Each row of a before or after table is a point. The points were changed in one or more steps. Then noise was added and the rows were shuffled. The steps act on columns, c1 being the first. Write out the steps. A step turns or swaps two columns, mirrors them in a line or flattens them onto one, adds a multiple of one to another, or multiplies or shifts one. Angles are multiples of 10 degrees, from the lower column toward the higher: turns from -170 to 170, lines from 10 to 170 but not 90. Use the fewest steps. Two steps may share a column if one is a turn and the other turns, adds or multiplies; they go together, in the order done. Otherwise the lowest column goes first.

Before, 14 rows:
[[ 0.29  0.48 -0.10]
 [ 0.43 -0.10  0.51]
 [-0.27 -0.45  0.27]
 [-0.52 -1.00  0.13]
 [-0.61  0.15 -0.02]
 [ 0.00 -0.46  1.05]
 [-0.77 -0.19  0.45]
 [ 0.15  0.03  0.14]
 [ 0.38 -0.26  0.14]
 [ 0.00  0.02 -0.09]
 [-0.67 -0.70 -0.13]
 [-0.27 -0.32 -0.17]
 [ 0.06  0.11  0.25]
 [-0.56  0.13 -0.29]]
After, 14 rows:
[[ 0.15 -0.62 -0.02]
 [-0.32 -0.26 -0.22]
 [-0.71 -0.67 -0.17]
 [ 0.12  0.05  0.33]
 [ 0.03  0.01 -0.12]
 [ 0.14 -0.56 -0.39]
 [-0.47  0.00  1.36]
 [-0.44 -0.26  0.35]
 [ 0.47  0.29 -0.14]
 [ 0.01  0.14  0.18]
 [-0.19 -0.78  0.58]
 [-0.27  0.39  0.18]
 [-0.10  0.43  0.67]
 [-1.00 -0.52  0.17]]
Steps: swap c1 and c2; multiply c3 by 1.3

Before, 13 rows:
[[-0.54 -0.48  0.26  0.30  0.89  0.75  0.23 -0.12]
 [ 0.14  0.32  0.26  0.19 -0.33  0.19  0.60 -0.05]
 [ 0.03 -0.66  0.35  0.01 -0.44 -0.33  0.14  1.11]
 [ 0.32  0.02  0.72  0.39  0.09  0.10  0.60  0.32]
 [ 0.28  0.00  0.23  0.51  0.52  0.06  0.65 -0.30]
 [-0.70  0.62  0.35 -0.14  0.33 -0.66 -0.10 -0.19]
 [ 0.57  0.10  0.30 -0.02  0.16  0.25  0.22 -0.04]
 [-0.67  0.11  0.59  0.42  0.65 -0.03  0.74  0.21]
 [-0.38 -0.24  0.67 -0.09 -0.54 -0.80  0.13 -0.29]
 [ 0.03 -0.18  0.24  0.55  0.94 -0.18  0.53  0.32]
 [ 0.11  0.02  0.56 -0.42 -0.26 -0.33  0.26  0.23]
 [-0.34  0.06  0.42  0.51  0.15 -0.19  0.18  0.43]
 [ 0.32 -0.31 -0.48  0.03  0.15  0.00  0.77  0.07]]
After (13 x 8):
[[ 0.11 -0.18 -0.49  0.58  0.21  0.27  0.31  0.24]
 [ 0.59  0.04 -0.35  0.12  0.25 -0.26 -0.11 -0.03]
 [ 0.32  0.03 -1.05 -0.12  0.61 -0.09  0.02  0.31]
 [-0.38 -0.19 -0.79  0.31  0.04  0.82  0.55 -0.29]
 [-0.54  0.79 -0.44 -0.20  0.38 -0.42 -0.84 -0.10]
 [ 0.32  0.26  0.57 -0.20  0.77  0.14 -0.01  0.08]
 [-0.72 -0.86 -0.37  0.25 -0.05  0.27 -0.33 -0.19]
 [-0.66 -0.11 -0.91 -0.20  0.85 -0.02 -0.51  0.23]
 [ 0.04  0.41 -0.42  0.11  0.06  0.60  0.45  1.10]
 [ 0.04  0.08 -0.55 -0.43  0.69  0.25 -0.84  0.31]
 [ 0.14 -0.18 -0.40 -0.09  0.54 -0.33  0.42 -0.04]
 [-0.33 -0.16 -0.74 -0.32  0.21  0.13 -0.13  0.42]
 [ 0.28  0.04 -0.50 -0.40  0.75 -0.06 -0.40 -0.31]]
Steps: turn c2 and c6 by -150 degrees; turn c3 and c4 by 160 degrees; multiply c3 by 1.3; turn c5 and c7 by -80 degrees
